Each row is a point. Each copy is the shape, with its points in the same order, turned, moved and blurred by noise. Is it also mirrored, or only turned?
(in the rows, 128 means zero)

Shape (9 x 3):
[[137 148  66]
 [ 57  89 140]
 [113 133 115]
 [111  52 164]
 [119 135 158]
 [135 111 106]
 [ 85 127 169]
 [145 142  66]
 [147 194 134]]
Copy 1 (9 x 3):
[[126 187 165]
 [ 62  92 125]
 [120 141 124]
 [103  47 155]
 [132 111 105]
 [126 135 157]
 [ 99 100  91]
 [135 176 170]
 [162 172  90]]
Copy 1 is: mirrored
Copy 2 (9 x 3):
[[150 164  75]
 [ 61  95 128]
 [119 148 116]
 [111  66 158]
 [121 148 153]
 [139 126 107]
 [ 83 133 161]
 [159 159  68]
 [145 208 137]]
Copy 2 is: only turned

Shape (11 x 6):
[[141 184 105 117  89  87]
 [204 144 156  83 128  90]
 [121 134 132 173  97 170]
 [131 167 128  99  81  96]
 [200 132 153  55 143 127]
 [112  99 116 138 194 147]
 [154 120 179 110 155 122]
 [101 120 114 128 145 155]
 [140 162 123 163 106 171]
 [145  70 124 146 149 153]
 [157  95 143 160 186 167]]
Copy 1 (11 x 6):
[[156 170 120 157  72 109]
 [201 134 165 110 123  95]
 [132 126 157 193  98 196]
 [145 167 137 132  70 119]
 [198 133 157  83 155 124]
 [109 115 139 178 193 153]
 [152 126 194 133 152 130]
 [107 131 129 165 146 170]
 [163 147 143 191 105 191]
 [132  70 147 165 156 163]
 [154  91 169 184 187 169]]
Copy 1 is: only turned
Copy 2 (11 x 6):
[[146 165 114 107 101  71]
 [161 126  95  36 159  92]
 [109 126  99 136  99 178]
 [136 152 134  85  90 102]
 [174 127 125  15 164 139]
 [117 113 161 130 201 171]
 [108 109 107  47 170 143]
 [104 125 166 121 144 167]
 [142 141  96 139 106 165]
 [131  62 127 110 161 173]
 [129  93 124 113 196 197]]
Copy 2 is: mirrored
Copy 3 (11 x 6):
[[135 208  75 104  82 108]
 [202 174 127  75 117  92]
 [115 144 130 181  91 155]
 [126 196 105  83  77 118]
 [202 155 136  56 141 132]
 [105 111 111 134 180 134]
 [154 144 163 110 139 112]
 [ 94 135 103 133 138 151]
 [138 166 111 171  94 168]
 [133  80 117 144 137 137]
 [150  97 141 154 169 140]]
Copy 3 is: only turned
